Each row is a point. The points of each table are mixes of a few directions, plus a little noise. How many directions does each table use, and how many do they share? Where both have some left over, give the other angles between the two spaces (their principal angles), to ten degrees, smallest first.
In the rows, zero is written as 128.

First:
[[130  88  71]
 [125 146 151]
 [126 173 190]
 [130  79  60]
 [127 122 121]
 [125 162 176]]
Second:
[[133 143 138]
 [152 137  98]
 [ 99 154 212]
 [ 96  68 107]
 [159 138  86]]
Directions: first 1, second 2, shared 1

First (9 x 6):
[[134 135 140 112 104 143]
 [123 165 102 150 159  85]
 [173 132 156 128 189 174]
 [ 90  50 156 175 115 123]
 [153  81 116 144 227 157]
 [122 185 125  98  59 110]
 [146 173 184 120  83 150]
 [100 105  64 116 125  94]
 [112 125 110 110  90 117]]
Second, 7 rows:
[[144 113 121 112 176 148]
 [165 127  93  82 189  78]
 [ 94 167 163 159  70 101]
 [158 145 122 140  92 135]
 [ 73  75 114 129 100 138]
 [145  89  95 138  77 175]
 [118 181 188 135 193 123]]
Directions: first 4, second 4, shared 2; angles 40, 60

First:
[[149 120 150 124 187 149 142  86 140]
 [ 89 144  89 138  19  89 101 203 109]
 [103 138 103 134  57 102 110 176 115]
 [137 125 139 125 156 138 138 110 133]
 [149 121 147 124 185 150 142  89 137]
 [123 130 123 129 113 122 125 138 127]
 [171 111 173 117 249 173 159  43 149]
 [104 138 103 132  57 103 110 177 115]]
Second (9 x 9):
[[103 137 102 135  66 106 113 173 114]
 [137 125 140 123 154 138 139 109 134]
 [169 111 169 118 243 168 158  50 148]
 [119 131 119 130 102 120 120 147 124]
 [167 112 168 117 236 168 155  52 146]
 [ 88 144  87 138  17  89  99 205 108]
 [119 131 119 130  99 117 121 150 120]
 [104 138 102 132  62 105 112 172 116]
 [143 121 143 125 171 143 140  97 134]]
Directions: first 1, second 1, shared 1

First:
[[131 104  87  82 179 153 121 136 103  80 158 159]
 [107 146  59 135 132 119 148 153 124  62 144 189]
 [120 127 131 188 120  79 112  66 144 184 102  68]
 [121 135 138 202 109  69 139 107 153 168 110  88]
 [130  98  85  59 183 168 103 111  94  83 152 153]
 [126 153 159 142  84 131 130 135 140 150 113 120]
 [117 168 139 104  80 160 131 149 130 104 121 160]
 [128 108  76 184 165  75 173 179 135  93 160 162]
 [159 112 216 145 116 125 131 148 144 198 115  73]
 [140 126 185  37 114 202  80 101 108 159 112 102]]
Second, 10 rows:
[[106 158 128 148 153 129 123 139 116 142 161 135]
 [147 138 147 137  95 102 128 157 132 111  75 120]
 [123 135 114 231 116 173 182 132 145  96 171 132]
 [151 127 158 165  77 118 159 134 145  79  70 122]
 [159  74 105  40  78  97  62 139   9 141 181  52]
 [145 129 160  86 201 127  63 160 104 156  94 109]
 [128 135 170 147 115 137 178  88 139  90 105 139]
 [106 111  94  58 146 122 100 101 109 170 178 132]
 [124 120 108 158 165 167 146 122 204 132 102 160]
 [ 90 154  96 102 134 108 137 111 175 166 137 176]]
Directions: first 4, second 6, shared 1; angles 60, 60, 90
